Each row is a point. Each copy is the shape, with its points in the same order, turned, moved and blurred by noise. Some copies are also mirrored. Which?
In the rows, 128 means zero.

Shape (6 x 2)
[[162 121]
 [118  95]
 [109 150]
 [101 156]
 [ 97 154]
 [171 139]]
Copy 1 (6 x 2)
[[103 109]
 [166 122]
 [125 162]
 [130 175]
 [130 171]
 [ 85 112]]
Copy 1 is: mirrored
Copy 2 (6 x 2)
[[155 131]
 [134 177]
 [ 96 139]
 [ 85 139]
 [ 85 142]
 [154 111]]
Copy 2 is: mirrored
Copy 3 (6 x 2)
[[141  91]
 [ 93 107]
 [128 151]
 [128 160]
 [123 163]
 [161  98]]
Copy 3 is: only turned
Copy 4 (6 x 2)
[[133 174]
 [ 91 144]
 [139 116]
 [140 104]
 [138 101]
 [153 175]]
Copy 4 is: mirrored

Shape (9 x 4)
[[ 79 132 117 104]
 [148 140 116 125]
 [114 132 158 153]
 [126 121  85 158]
 [156 123 166 147]
 [ 75 113 159 124]
 [167 136 120 128]
 [ 73 140 180 154]
 [105 149 108  96]]
Copy 1 (9 x 4)
[[ 92  96 139 113]
 [142 131 122 144]
 [107 159 109 103]
 [108 122  89 166]
 [150 166  97 104]
 [ 87 121 117  76]
 [160 139 113 145]
 [ 72 163 123  76]
 [114 102 152 132]]
Copy 1 is: mirrored
Copy 2 (9 x 4)
[[113 116 108  83]
 [148 145 124 124]
 [114 116 153 137]
 [120 139  77 148]
 [153 108 157 147]
 [107  78 139  98]
 [178 149 124 142]
 [ 75  90 165 116]
 [134 144 111  73]]
Copy 2 is: only turned
Copy 3 (9 x 4)
[[ 78 106 120 150]
 [140 127 109 120]
 [113 156 155 128]
 [101 135  97  85]
 [152 149 162 114]
 [ 76 124 166 144]
 [157 128 113 110]
 [ 80 167 174 156]
 [105 105 100 155]]
Copy 3 is: mirrored
Copy 4 (9 x 4)
[[ 94 111 144 134]
 [150 103 107 135]
 [142 151 130 162]
 [108 132  81 127]
 [177 148 120 156]
 [112 155 169 145]
 [158 106  91 133]
 [112 164 160 188]
 [105  87 134 133]]
Copy 4 is: mirrored

Shape (13 x 8)
[[146 156 123 123 119 120 131 119]
 [133 144 120 149 106 103 173 114]
 [139 116 135 119 139 111 156 129]
 [158 128 131 150  44 109  52 121]
 [162 125 120 149  52 109 162 115]
 [158 148 122 114 150 104 151  77]
 [144 110 189 121 147 115 130 103]
 [137 141 121 141 145 156 104 122]
 [130 139 118  91 113 123 139 104]
 [159  88 126 135 157 111 103 113]
 [ 50 148 122 153 142 169 126 109]
 [158 147 121 116 143 184 148 112]
 [112 157 133 152 126 113 157 126]]
Copy 1 (13 x 8)
[[154 139 122 105 126 158 125 150]
 [141 163 109 104 126 144 167 133]
 [133 149 144 105 151 130 140 146]
 [184  69  83  83  80  98 132 164]
 [155 126 109  62  98 139 192 145]
 [183 168 127  87 166 152 122 126]
 [146 167 153  89 129  89  99 153]
 [173 126 147 147 114 142 113 147]
 [140 122 126  90 142 159 115 128]
 [172 124 145 119 163  87 125 140]
 [111 140 134 177  85 150  97  94]
 [174 140 189 119 115 176 121 144]
 [124 162 111 122 121 151 144 139]]
Copy 1 is: only turned
Copy 2 (13 x 8)
[[146 134 106 135 134 105 140 119]
 [154 109 115 151 119  94 167 149]
 [119 104 136 149 146  99 135 131]
 [176 186 161  76  72  77 120 109]
 [141 141 133 140  74  79 176 140]
 [140  95 116 131 155 101 172  92]
 [134 128 183 144 177  94 140 108]
 [154 137 132 125 140 149 120 113]
 [122 125 110 106 147 100 156 128]
 [130  95 174 118 131 118 113  96]
 [176 128 126 110 170 170 140 190]
 [116 147 109 151 144 162 148 108]
 [169 117 115 152 146 106 145 158]]
Copy 2 is: mirrored
Copy 3 (13 x 8)
[[131 146 129 117  97 127  90 146]
 [124 170 157 120 102 130 119 113]
 [156 150 119 115 112 124 136 125]
 [ 41 129  87  85 128 152  64 131]
 [ 81 178 139  82  92 155 120 114]
 [164 145 131 104  69 103  90 111]
 [177 128  94  95 131 145 104 100]
 [129 111 107 150  96 147  97 143]
 [137 120 147  92  97 115 106 143]
 [140 116  63 116  96 118 125 112]
 [138  78 171 186 125 150 112 121]
 [164 118 131 127  63 165 113 163]
 [137 157 153 147 120 133 108 118]]
Copy 3 is: mirrored
Copy 4 (13 x 8)
[[157 134 138 114 112 123 138 140]
 [171 127 103 110  85 105 110 141]
 [155 103 123 125 122 107 115 119]
 [148 226 167 115 141 103  92 181]
 [185 141 131 117  91  98  79 182]
 [166 111 159 109  84 113 133 100]
 [137 123 151 172 119  85 141 105]
 [129 150 135 134 122 155 132 121]
 [129 117 152  90 109 116 121 132]
 [156 135 149 144 146 127  94  81]
 [ 72 144  71 121  85 157 132 110]
 [141  95 145 129  98 172 138 139]
 [154 132  89 115  96 111 137 133]]
Copy 4 is: only turned
